Every row gives one point. The points of each table are mixes of a few directions, plus a little noise. How many directions does each table use, and how many do they share? Where both have some left over, give the other angles between the two spaces (their principal angles), to ten degrees, smallest first.

First (5 x 3):
12 -20 32

-14 37 -11

3 -10 -7

13 -20 37

-12 13 -52
Second (7 x 3):
-2 18 27

0 1 0

0 7 10

-3 32 47

2 -24 -36

-1 6 10

4 -39 -60
Directions: first 2, second 1, shared 1

First (9 x 6):
37 -14 -20 35 23 -12

7 -1 13 7 1 5

5 14 4 -4 -42 4

37 -9 -38 37 -33 -24

-28 -29 23 6 50 1

-1 -11 40 19 -24 9

16 24 -10 -14 -12 7

-55 20 -37 -60 -14 -10

-17 6 26 -25 52 19
Second (7 x 6):
3 -28 13 -56 15 -18

22 37 58 34 -24 7

7 17 -26 -28 3 -35

-16 -19 -28 23 -7 -20

-12 -8 -42 -5 15 20

5 -4 12 -21 4 -6

-8 2 15 53 -7 53
Directions: first 4, second 4, shared 2; angles 50, 80

First (8 x 8):
17 6 6 0 6 -20 1 14

8 3 3 0 3 -9 0 6

32 12 11 0 12 -37 1 26

44 17 15 1 16 -51 1 37

-52 -20 -17 -1 -19 60 -2 -43

10 4 3 0 3 -11 0 8

-29 -11 -9 -1 -11 33 -1 -24

-31 -11 -10 -1 -11 35 -1 -25
Second (9 x 8):
-12 8 -29 -12 -4 1 7 -9

-6 21 -49 -16 -9 -2 19 -3

-7 -14 19 2 6 4 -14 -8

-13 9 -33 -14 -4 1 8 -10

-24 -38 45 2 16 11 -38 -25

-14 -34 50 8 15 8 -33 -15

26 35 -38 1 -14 -11 35 27

16 12 -5 5 -5 -6 13 15

33 0 40 24 1 -7 3 28
Directions: first 1, second 2, shared 0; angles 40

First (10 x 11):
13 -3 1 31 8 14 -43 3 -19 -21 -42

-28 -11 -1 -14 26 6 27 34 -9 5 22

25 16 0 -8 -39 -19 1 -45 27 11 7

-9 -6 0 4 15 7 -2 17 -11 -5 -4

-9 -1 0 -12 3 -3 18 6 4 8 17

3 8 -1 -21 -20 -16 26 -20 22 17 27

-8 -4 0 -2 9 3 5 11 -5 0 3

-24 -15 0 6 36 18 0 42 -25 -10 -6

31 14 1 8 -34 -12 -20 -42 17 0 -14

7 1 0 8 -3 1 -12 -5 -1 -4 -11
Second (10 x 11):
-4 4 0 -13 2 -6 17 -1 14 9 21

-16 -2 3 -3 41 10 2 34 2 0 12

-6 -12 1 27 30 23 -34 32 -31 -23 -36

7 7 -1 -14 -26 -14 17 -23 16 11 16

20 4 -3 0 -51 -13 1 -43 1 3 -10

-22 -6 4 7 60 19 -10 50 -9 -10 1

-2 4 1 -14 -1 -7 16 -4 14 10 19

0 1 0 -2 -1 -2 3 -2 3 2 4

9 2 -1 -1 -25 -7 2 -20 2 3 -2

15 -3 -3 13 -30 -1 -15 -22 -13 -7 -25
Directions: first 2, second 2, shared 1; angles 30

First (11 x 12):
-10 13 -4 2 -15 -2 3 -12 2 0 -8 9

3 17 6 -8 -12 -12 -10 -15 -26 -10 1 -12

6 -47 23 -27 9 2 -6 23 -1 8 6 11

9 15 -11 1 -19 -1 1 -19 -3 -21 7 0

-16 13 -26 -14 17 6 -26 60 2 -13 4 24

-24 -8 -12 -17 5 10 -5 -17 22 -2 18 -7

3 -1 11 23 6 -3 14 17 1 24 -24 11

15 14 -15 10 -2 2 -1 19 -2 -16 1 10

40 -4 13 11 6 -7 4 -22 -20 -14 17 -37

17 -20 1 17 16 9 19 -9 21 7 9 -14

-42 9 14 2 -11 -7 8 -25 3 36 -30 6
Second (10 x 12):
-1 6 -18 13 23 4 6 -3 23 4 3 -1

17 -9 5 -21 26 -21 -11 -20 -7 -6 4 3

35 -5 5 -36 15 -34 -17 -15 -22 -23 -2 30

1 26 -29 19 42 -3 0 -35 22 -4 15 -31

-21 -6 7 14 -21 20 9 18 5 15 -3 -11

-5 4 -10 14 -11 12 9 21 13 1 -7 17

3 -11 6 -8 0 -2 -1 7 -1 2 -4 12

9 -14 12 -19 13 -14 -8 -11 -9 0 2 1

-15 3 11 9 -50 18 6 27 -14 2 -8 2

-23 6 11 15 -39 21 6 12 -10 9 0 -22
Directions: first 6, second 4, shared 3; angles 70

First (11 x 18):
47 2 7 9 5 -5 33 41 -7 -9 20 -11 35 28 3 -8 14 6

60 18 -5 13 25 1 32 33 -1 -11 27 -2 13 27 -5 5 3 -7

-48 -26 15 -13 -35 -6 -18 -10 -9 9 -22 -10 17 -14 11 -16 10 18

24 4 0 5 7 -1 15 17 -2 -5 10 -3 10 13 -1 -1 4 0

-19 6 -10 -2 7 6 -19 -26 8 4 -8 11 -30 -16 -6 10 -13 -9

-19 2 -6 -4 2 3 -17 -22 5 4 -9 9 -21 -14 -3 7 -9 -6

-6 -16 14 -3 -21 -7 7 16 -11 1 -3 -13 31 6 9 -15 14 15

26 5 0 6 8 -1 15 16 0 -6 11 -2 9 12 0 0 3 -1

25 25 -18 9 32 9 2 -8 13 -4 11 16 -32 0 -13 19 -16 -21

-36 7 -13 -5 8 8 -31 -42 12 7 -15 17 -45 -26 -8 14 -19 -13

-53 -27 15 -15 -35 -6 -21 -14 -9 10 -24 -10 15 -15 12 -16 9 18
Second (9 x 18):
15 40 -17 -14 25 9 19 24 16 -51 -7 -16 -19 -7 13 12 3 5

15 12 2 2 12 -23 5 -14 -14 28 32 8 0 15 -13 16 -17 4

1 -8 -16 23 11 18 -16 -28 0 23 5 -2 -31 -9 2 15 -8 -8

0 5 12 -15 -8 -15 11 17 -2 -11 0 3 22 8 -3 -9 4 5

17 12 -2 7 17 -20 2 -22 -15 34 36 8 -8 15 -13 22 -21 3

4 2 -2 4 6 -3 -1 -8 -4 11 10 2 -5 3 -3 7 -6 0

-25 -24 17 -16 -34 9 0 31 11 -33 -41 -2 33 -9 8 -37 27 0

-29 -52 -3 27 -25 37 -34 -22 6 22 -31 1 -10 -22 8 -18 13 -14

2 12 8 -18 -4 -12 14 22 2 -23 -4 -1 18 6 0 -8 5 6
Directions: first 2, second 3, shared 0; angles 30, 50

First (8 x 20):
11 25 32 9 -6 15 -19 19 3 -30 -43 -17 12 14 14 -4 -16 3 -13 28

14 32 42 12 -8 19 -25 25 5 -38 -56 -22 16 18 17 -5 -20 4 -17 36

4 9 12 3 -2 5 -7 7 1 -11 -15 -6 4 5 5 -1 -6 1 -5 10

-4 -10 -13 -4 2 -6 8 -8 -1 12 17 7 -5 -6 -5 2 6 -1 5 -11

-13 -31 -40 -11 7 -18 24 -24 -4 37 54 21 -15 -17 -17 5 19 -4 16 -35

-11 -25 -33 -9 6 -15 20 -20 -4 31 45 18 -13 -14 -14 4 16 -4 13 -29

-4 -9 -11 -3 2 -5 7 -7 -1 10 15 6 -4 -5 -5 1 5 -1 4 -10

4 9 12 3 -2 6 -7 7 1 -11 -16 -6 5 5 5 -2 -6 1 -5 10
Second (10 x 20):
-6 2 30 27 6 -17 -38 -2 -20 -31 37 -18 23 13 4 -18 9 -3 32 16

15 9 -11 -29 -18 6 25 15 17 30 -60 11 -3 -24 -6 14 -12 36 -48 -9

19 -2 -18 13 -17 28 17 22 5 -3 4 13 0 5 -19 8 -20 22 -13 8

-8 -12 6 -11 27 2 15 -12 18 -7 -15 18 -18 -2 3 -3 16 -30 -1 5

4 6 -9 17 -6 16 -8 3 -13 -12 20 -12 1 19 5 3 -12 -20 14 -1

-44 4 12 -13 22 -15 -7 -31 10 3 18 -27 -23 15 24 -4 3 -12 28 20

25 -10 -19 -6 -24 -7 17 19 -1 27 -6 26 16 -31 -30 6 0 51 -30 -20

-1 1 2 -7 -1 -3 5 1 7 6 -11 2 -1 -6 -2 1 -1 15 -9 4

3 4 10 1 8 -2 -11 -4 -7 -11 -11 -4 4 4 12 -4 9 -32 4 -7

-7 -1 -4 6 4 -8 -13 -12 -17 -1 25 -12 2 8 10 -2 7 -28 21 -14
Directions: first 1, second 6, shared 1

First (8 x 32):
-27 -1 11 -13 15 -23 9 5 -21 2 13 -9 25 5 8 -11 -19 -13 -28 3 8 6 0 13
 -20 3 8 21 10 12 4 9

27 -15 -33 8 -31 -9 35 -9 -4 3 -10 -5 -17 14 39 9 33 -5 9 8 -21 -13 -8 9
 -5 -19 3 4 1 -8 -1 -24

3 7 14 -9 11 -1 -18 7 -5 -6 14 -10 29 1 -29 0 -25 2 -2 -32 -1 -19 -23
 -16 -5 18 -5 -21 13 1 10 27

2 -14 -1 -9 3 18 -27 -16 11 2 -4 13 -3 -20 -22 -2 -1 15 -13 -1 5 13 -3
 -35 2 -7 2 -20 -8 14 0 1

23 -9 -30 31 -36 -4 45 -3 10 33 -7 -11 -30 -4 34 7 16 -23 20 38 -5 12 19
 38 12 -50 -20 10 -26 10 2 -23

-22 16 19 -5 23 25 -44 -3 18 -26 -23 33 -23 -12 -21 0 13 31 11 6 18 21
 31 -17 20 30 5 2 -7 -16 -18 -5

19 -1 -23 4 -23 -24 21 -3 -10 4 -10 -13 12 0 15 13 5 -7 9 -1 -1 -11 2 21
 -7 -16 -26 -6 -3 6 10 5

-27 16 43 -6 38 18 -20 21 1 -12 26 1 7 17 -23 -17 -22 0 -6 -21 -4 -7 -17
 -14 4 42 32 10 21 -19 -7 11
Second (9 x 32):
-33 -26 4 -29 -1 33 -17 -12 3 -5 -1 19 -13 19 -19 10 0 1 5 -23 -7 -19
 -15 -39 -21 -1 24 -35 5 -21 -2 -22

-15 3 -1 20 -24 -43 -2 15 -3 3 13 -42 19 -6 -8 15 -28 -20 -9 18 -8 19
 -19 39 -8 -5 -28 -2 -3 15 23 -5

-3 -9 -3 -5 -2 10 -3 6 -4 -4 -10 4 6 0 7 -2 -1 -6 0 -3 3 -2 -10 1 -2 -1
 -2 1 2 1 -1 8

4 11 4 8 -2 -21 3 6 4 3 6 -4 -4 -13 3 3 7 1 -7 -6 -10 2 5 3 12 9 5 1 4
 -4 -8 -1

21 18 -5 26 -1 -24 13 -2 -4 6 8 -29 15 1 0 -5 -19 -1 4 40 15 21 12 39 0
 -13 -35 26 -13 27 22 8

-25 -20 6 -24 -10 10 -16 25 3 -10 -16 30 -10 -22 18 7 29 -11 -17 -60 -28
 -21 -28 -33 16 26 41 -25 24 -33 -39 5

32 10 -7 12 8 3 12 11 -7 -3 -17 4 12 -11 29 -18 8 1 0 12 17 8 8 21 18 -1
 -15 35 -3 16 -5 33

47 21 -2 -3 43 40 19 -42 3 8 1 30 -20 22 -4 -26 18 40 25 25 31 -6 57 -24
 4 -11 6 26 -16 7 -1 0

-29 -9 5 -6 -11 -9 -10 -6 4 2 15 -12 -4 10 -24 17 -14 -5 -1 -4 -13 -2
 -12 -7 -18 -2 4 -27 1 -8 11 -26
Directions: first 6, second 4, shared 0; angles 30, 60, 70, 80

First (8 x 32):
-4 24 -6 -4 6 -14 -13 4 8 2 16 5 12 4 11 11 24 14 10 21 0 -15 2 -5 15 -4
 -4 2 12 1 -2 -9

-8 30 -11 -4 6 -15 -15 -3 10 5 19 -1 11 -2 14 13 32 21 5 16 7 -20 4 -3
 12 -9 -8 2 11 3 -4 -6

7 -46 9 8 -12 28 25 -10 -16 -4 -33 -14 -25 -11 -21 -23 -46 -26 -21 -43 2
 30 -4 10 -31 5 6 -4 -24 -1 4 18

14 -9 18 -3 4 -5 -1 30 0 -7 7 32 13 28 -6 3 -17 -17 26 31 -29 8 -5 -10
 20 21 16 2 8 -8 5 -16

7 -30 9 4 -6 15 15 1 -10 -4 -18 -1 -11 0 -14 -13 -31 -19 -6 -18 -5 20 -4
 3 -14 8 7 -2 -12 -2 3 7

-9 30 -12 -3 6 -15 -14 -5 9 5 17 -3 10 -3 14 12 32 21 3 14 9 -20 3 -1 11
 -10 -9 2 11 3 -4 -5

-2 -20 -2 5 -8 16 13 -17 -8 1 -20 -20 -18 -17 -8 -13 -17 -6 -22 -34 13
 12 0 9 -24 -5 -3 -3 -16 3 0 15

-5 21 -7 -3 4 -11 -11 0 7 3 13 2 8 1 10 9 21 13 5 14 3 -13 2 -3 10 -5 -5
 2 9 1 -2 -5
Second (9 x 32):
-3 5 -7 -4 4 10 2 24 2 10 1 10 2 14 6 11 0 -8 -4 12 -5 2 3 2 -2 6 4 -5 6
 -5 -9 -3

16 -2 -10 2 11 20 10 25 5 0 2 12 4 19 8 4 -3 -19 -1 12 -11 -5 13 -1 -3 9
 2 0 0 3 -15 8

-42 12 9 -7 -23 -25 -9 -16 -7 12 -7 -15 -6 -12 -13 6 3 22 -8 -17 24 16
 -22 6 0 -8 -6 -8 6 -7 19 -10

60 -22 0 3 30 20 0 -4 6 -20 13 17 9 -4 19 -16 2 -18 25 24 -41 -24 24 -12
 8 4 14 13 -8 7 -16 -1

-1 2 -11 10 -1 10 17 17 5 -2 -6 -1 -2 17 -4 3 -5 -10 -14 -11 15 2 6 6 -7
 4 -12 0 -5 9 -3 23

18 -7 16 -20 13 -7 -28 -20 -5 2 15 13 6 -26 17 -5 9 9 31 31 -40 -12 -2
 -12 16 -4 25 2 11 -16 -3 -42

-29 5 1 14 -23 -21 10 -23 -2 -6 -15 -28 -9 -7 -23 -7 -4 16 -19 -43 45 14
 -14 8 -7 -10 -22 0 -10 10 23 24

-26 11 -11 7 -12 4 16 23 1 9 -10 -6 -4 21 -11 12 -5 -4 -22 -15 27 12 -3
 9 -11 4 -13 -7 0 4 0 18

8 -5 13 -7 3 -12 -16 -24 -4 -3 4 -2 1 -23 3 -10 5 12 15 5 -13 -5 -5 -7 9
 -6 9 3 1 -5 6 -19
Directions: first 2, second 3, shared 0; angles 40, 70

First (11 x 32):
-9 1 -18 6 2 -5 2 -4 21 4 12 2 1 13 1 -17 -4 0 10 -5 -2 -12 10 6 6 -9 -6
 2 -15 10 1 17

-12 -9 -19 14 13 -3 -3 -4 15 7 7 2 -1 17 -12 -16 -7 6 3 -13 -12 -4 10 2
 5 -5 -9 4 -12 11 5 12

-20 22 -39 29 31 -6 11 38 16 3 8 -9 -16 47 -15 -32 -15 57 -24 -3 10 -12
 24 8 27 -3 3 -20 -39 5 -2 -29

-5 -11 -7 -1 -5 -3 -5 -19 15 4 8 5 6 -1 2 -8 1 -19 17 -8 -9 -6 2 2 -3 -6
 -9 11 -1 9 3 27

20 43 22 -22 -21 3 18 24 -19 -16 -7 -8 -3 -18 33 16 10 13 -12 34 40 -7
 -11 3 4 7 26 -19 4 -22 -14 -37

-1 -25 4 -1 -4 0 -11 -26 5 6 1 7 8 -9 -6 3 2 -27 17 -13 -20 5 -3 -3 -10
 -3 -12 16 11 8 6 29

1 14 -3 -6 -10 -2 6 1 8 -2 6 -1 1 -1 13 -5 2 0 5 8 12 -10 1 5 3 -4 4 -3
 -7 -1 -4 3

-14 -60 -4 27 34 2 -25 -19 -8 16 -11 4 0 11 -51 3 -10 -8 -6 -40 -50 29 2
 -15 -13 6 -24 19 16 15 17 14

30 -8 57 -26 -18 13 -6 -2 -52 -11 -29 -2 3 -47 7 52 16 -22 -14 16 4 31
 -31 -16 -24 21 14 0 49 -24 -3 -30

-4 13 -11 10 11 -1 6 20 0 -2 -1 -5 -8 16 -4 -8 -5 26 -14 3 8 -3 6 1 11 2
 5 -11 -14 -2 -2 -21

15 19 17 -26 -32 0 7 -11 2 -9 5 2 9 -25 33 9 12 -24 17 20 20 -13 -10 6
 -6 -4 10 1 8 -8 -7 12
Second (8 x 32):
-5 22 -20 -10 -21 -8 10 -13 36 0 24 4 7 5 27 -25 2 -13 29 7 14 -30 10 15
 9 -18 -1 3 -23 9 -4 35

1 -7 6 2 6 2 -3 3 -10 1 -7 -1 -1 -1 -8 7 0 4 -8 -2 -4 8 -3 -4 -3 5 1 -1
 7 -2 1 -10

-2 9 -10 -4 -8 -4 5 -6 16 0 11 2 4 2 12 -11 1 -7 12 3 7 -14 4 6 3 -8 0 2
 -10 4 -1 16

-7 29 -29 -13 -27 -11 13 -18 50 0 34 6 10 8 37 -35 2 -18 39 10 20 -43 14
 20 12 -25 -2 4 -32 14 -6 48

-4 14 -14 -5 -13 -5 7 -9 25 0 16 3 5 4 18 -17 1 -9 19 4 10 -20 6 10 6
 -12 0 2 -15 7 -3 23

5 -18 18 8 16 6 -8 11 -31 1 -21 -3 -6 -5 -23 21 -2 11 -24 -6 -12 26 -9
 -13 -8 15 1 -3 20 -8 3 -29

5 -28 28 13 27 11 -14 19 -49 1 -32 -5 -10 -8 -37 34 -2 18 -38 -10 -20 42
 -14 -21 -12 24 3 -5 31 -13 5 -47

5 -21 20 9 20 7 -9 13 -36 0 -24 -5 -8 -6 -28 25 -2 13 -28 -7 -15 30 -9
 -15 -9 18 2 -3 22 -9 3 -35
Directions: first 3, second 1, shared 1

First (10 x 32):
8 2 -10 -12 4 -18 13 15 18 -9 -12 18 -10 0 17 16 14 -10 5 -6 -8 7 30 -4
 -7 1 -6 11 21 9 12 8

15 0 13 12 -3 10 12 20 -1 -14 1 -16 -2 -4 3 -11 11 -9 -15 -4 -3 0 19 11
 -15 -10 -2 2 8 13 -13 -7

3 7 -10 -13 1 -13 -14 -8 15 4 -7 5 16 -6 12 23 -17 20 38 1 8 0 -9 -9 14
 8 2 -12 5 7 14 21

-8 9 -2 -1 -5 -7 11 11 -9 0 2 5 -33 -2 8 -1 14 -19 -28 4 -10 15 12 1 -8
 0 -10 15 -1 -24 -7 -7

-12 -10 15 19 -4 27 -3 -12 -28 7 17 -18 0 7 -30 -34 -2 -5 -31 4 1 -10
 -24 10 -3 -7 6 -2 -26 -12 -19 -24

-17 8 -19 -23 -2 -22 -10 -13 3 19 -1 21 -11 -3 3 17 -9 6 17 6 0 8 -13
 -13 16 10 -3 0 -9 -16 16 13

18 -25 9 14 15 23 -12 -18 14 -11 -5 -8 60 14 -16 -6 -14 23 32 -11 14 -30
 -12 2 5 -1 20 -18 9 45 8 0

1 2 10 -3 -16 6 1 12 -20 15 20 -27 -4 -17 -29 -35 -3 -1 -10 4 4 -6 -7 16
 -1 -17 0 -14 -29 13 -15 -5

1 11 2 7 -2 1 -10 -5 1 -4 -5 -7 3 -4 17 16 -12 12 11 4 5 7 -12 -5 6 7 -1
 -5 5 -14 -4 7

-9 -3 -9 0 10 -8 10 -3 7 -8 -11 28 -19 16 15 16 16 -17 -17 -3 -12 9 15
 -10 -7 10 -5 23 16 -20 8 -6
Second (11 x 32):
-14 -25 -4 26 2 13 -3 -27 2 -27 2 8 1 26 2 8 -3 -15 -14 -20 -2 1 -9 -16
 -9 6 14 15 13 -29 -6 -41

4 -2 -7 -7 -14 -12 -1 7 9 -8 6 -9 -1 -11 0 3 -8 -2 18 -11 4 3 6 -3 -1 -8
 4 -6 1 8 0 -6

13 26 9 -7 -2 -6 7 28 -3 7 -6 -10 -13 -19 17 3 8 4 -4 15 -3 10 15 12 -2
 -2 -16 -3 2 6 -6 25

2 -6 5 -3 12 11 -9 -13 -3 17 -1 2 28 5 -18 -11 -7 18 13 8 6 -19 -18 5 11
 2 5 -13 -11 22 8 14

-25 -52 -17 12 6 10 -8 -49 6 -15 12 24 20 38 -34 -9 -7 -15 0 -29 1 -19
 -20 -20 -1 3 28 11 -3 -9 12 -52

15 13 8 -7 7 2 -4 9 3 12 -9 -7 19 -10 4 2 -4 21 18 12 6 -7 -1 9 8 1 -4
 -14 0 25 5 30

-17 -35 -6 6 9 12 5 -25 -5 -1 9 20 6 28 -34 -22 10 -17 -21 -13 -6 -17 -6
 -4 -5 -2 14 13 -9 0 7 -33

-10 23 -3 -9 -13 -13 -4 7 -10 11 4 -6 -27 -17 12 8 -6 1 -4 12 -1 19 -8
 -1 6 2 -11 -1 -11 -28 -7 10

3 18 -5 -10 5 -15 7 14 8 1 -14 15 -19 -5 26 21 11 -3 -1 8 -7 14 17 -3 -1
 8 -14 10 14 -10 7 19

16 21 19 10 0 11 2 20 -7 0 -5 -23 3 -14 14 -2 1 11 -5 13 3 4 3 13 -2 -2
 -9 -9 3 6 -14 19

11 18 2 -11 -11 -13 8 29 1 3 1 -12 -17 -22 10 0 6 -3 1 5 -2 11 19 9 -4
 -8 -12 -3 0 8 -5 14
Directions: first 5, second 6, shared 5
